Each row of a before or after table is a point. The points were changed in one or more steps. Then noise was added and the rows were shuffled. The steps act on how far a point lies along the listed directions, d1 being the first. What was done? A step turns or swaps two directions, mirrors them in a line or flattens them onto one, adds a multiple of one to another, or multiplies one. Angles are multiples of 10 degrees, from the lower direction toward the higher: turns from -170 to 170, lines from 10 to 170 but not 90. Use the fewest steps. Two steps may share a direction if one is a turn and the other turns, adds or multiplies; they go together, in the order done. Otherwise the lowest direction goes first.

Directions:
(1): [ 41 -29  -4]
(2): [21 26 37]
(3): [-19 -32  33]
Before, 10 rows:
[[  5 -18 -15]
 [  8  47  28]
 [ 21  47  40]
 [-42  16  -4]
 [-51  -7  -5]
 [-39  19  -3]
 [  5  -9 -37]
 [ 21   2  37]
 [  3  16 -27]
 [-90 -12  14]]
After, 10 rows:
[[  3  -2 -11]
 [  8  22 -42]
 [ -9 -12 -29]
 [ -3   3 -30]
 [  6   4  55]
 [ -5 -18  62]
 [  2  15 -54]
 [-21 -28 -13]
 [  8  -4  79]
 [ -2   2 -16]]
Steps: multiply d1 by 0; add 1 times d2 to d3

Directions:
(1): [-30 -30  44 -34  -9  -7]
(2): [  1 -17  17  17  63  13]
(3): [ 42  -5  44  28 -23   7]
(4): [-41  42  22  25  -5  21]
(5): [-20 -19  -4  42  -4 -50]
(6): [-16 -41 -20  21 -20  43]
Before (13 x 6):
[[ 90  -4   7 -36 -19 -11]
 [-11  42 -10  -6   5 -46]
 [ 12 -24   9 -40  26  -2]
 [ 54 -36  21 -40 -57  44]
 [ 42 -62 -21  -2  24  10]
 [  9  17  11  33  12  14]
 [-14 -17  17 -30 -23  38]
 [ 48  16   6  -1  31  44]
 [  7  21 -27  -4  46   1]
 [ 16  59  15 -42 -25  17]
 [-25 -20  10  -4  15  39]
 [ -8  20  24  27  14 -14]
 [ 29  38  11 -13  29 -17]]
After (13 x 6):
[[ -1 -25  22  -9   1  25]
 [-28 -31  -2  19 -55 -31]
 [ 51  34 -22  27  46  -6]
 [-13  19 -15  43  21   5]
 [ 48  -3 -29  69 -38 -13]
 [ 16 -28  26 -12   9  -1]
 [-19 -31 -28 -18 -23  32]
 [-18  20  28  -7  31 -21]
 [-27  37  23  19  -7 -31]
 [ -4 -36 -29  -4  37  -6]
 [ -3 -50 -17  32  -3  10]
 [ 20 -38   3  38  22 -41]
 [ 30  48  16  60 -38 -44]]
Steps: swap d1 and d4; turn d5 and d6 by 170 degrees

Directions:
(1): [ 31   0  27  28 -16  35  59  -3  -6]
(2): [ 62   3 -52 -10  -7  18 -15   2  14]
(3): [ -7   1  -3  15  32  -4  14 -37  68]
Before:
[[-60 -24 -11   4  25 -27 -21 -39  71]
 [-39  10  29  18  36 -43   7 -18  65]
 [-28  -8 -37 -23   7 -46 -54  15   5]
 [ 20  -9   1  11  15  27  26 -37  26]
 [ 20   1 -46 -39  10 -26 -43 -11  -1]
 [ 79   3  -9  -1 -28  59  39  17 -37]
 [-49  -2  22 -14  20 -41 -24   6 -29]
 [-28  -5  -5  -9  11 -19 -38  -4  14]]
After:
[[ 12 -19  25  22 -51  43  44  19 -48]
 [ 17  -3  11  11  12  26  32 -34  15]
 [ -9  -1 -33 -13  49  -8 -26 -30  71]
 [-11   1  15 -13   3 -20 -12  19 -50]
 [ 27   9  47  31 -23  10  59  24 -19]
 [ 29  -1  -6 -28 -21 -11  -8  13 -54]
 [  5  -7 -18  -7 -34 -15 -10  45 -62]
 [  3   0  10   5 -25   9 -10  26 -40]]
Steps: swap d1 and d3; multiply d2 by 0.4

Directions:
(1): [ -1 -22  72  22 -22  -1  -1  28 -21 -27  11  36]
(2): [ 32 -22  11 -52  15  21  18  18  54  -8  36   8]
(3): [ -4  -2  21 -21 -12   2  10  40 -33  35  17 -68]
(4): [ 46   9 -14 -26  -5  39   8  20 -42  14 -45  31]
(5): [ -2 -19  29 -13  31   1 -38   4  22 -21 -65 -32]
Before (14 x 12):
[[ 22  -2 -10 -24 -21  -6 -10   8   5  16 -26 -30]
 [ 19  19 -44 -16   4  12  12  12 -15  11  -2   9]
 [-28   3  -8  24  -9 -31   8 -14  34  17  70 -69]
 [-37  26 -24  20   7 -18 -12 -19  20   7  18 -38]
 [-34  -1  33  23 -14 -32   0 -16  13  -5  13 -52]
 [  2 -24  22 -17   9  -6 -26  -5  -4  10 -19 -33]
 [ 13 -13  13 -22  20   8   5   3  16 -16   7  -6]
 [ -8 -15  15 -13  54 -15 -20 -22  82 -15 -17 -22]
 [-31  -5  28   3 -16 -25  -9  30  29 -10  31 -25]
 [ 28  -2   9  -1 -19   4  44  19  -5  18  65  18]
 [ 27   6 -14 -51   8  35   6  31  18  25   8 -77]
 [  5  18 -31  15  -5  18  40 -31 -25   9  43  62]
 [ -6   4 -34 -38  23  10  -3  15 -15  36 -36 -94]
 [-26  25 -32  14 -11 -35 -21 -37  13   0 -15 -44]]
After:
[[ -24   20  -37    7   -1  -22    8   -2    3   12   32  -22]
 [  21   15    0   24  -28    0   38   10  -40   23   43   23]
 [  -1  -22   20  -10    5   -6  -26   -5  -17   13  -26  -31]
 [  21    4   13  -25  -19   21   -4   48  -16    3  -26   15]
 [  -9   32  -26    3  -16   11   -5   15  -52   43  -19  -93]
 [  27   15  -22  -46   18   31    2   16   23   14   -6  -15]
 [  72    4  -22  -52   -4   49   30   33  -15   35   -5  -23]
 [  -3    1   -8   -2  -25  -24  -14    0    4   19  -14  -46]
 [   2    8    2   12    5    1   -1   -7  -35   -7  -19   -4]
 [ -24    2  -26  -33   19   -7   -2   16  -11   41  -14 -119]
 [  41  -11   27  -43   -3   27   17   18    6   -1  -25  -14]
 [  31    2  -22  -59    3    7   -2    1   41    0  -16  -35]
 [  22   15  -10   -7   34   15  -19  -10  -15    8  -94    7]
 [  -6    8  -20   13    2    6   39  -38    7    1   68   50]]
Steps: add -0.3 times d1 to d3; turn d2 and d4 by 150 degrees; turn d2 and d5 by 20 degrees
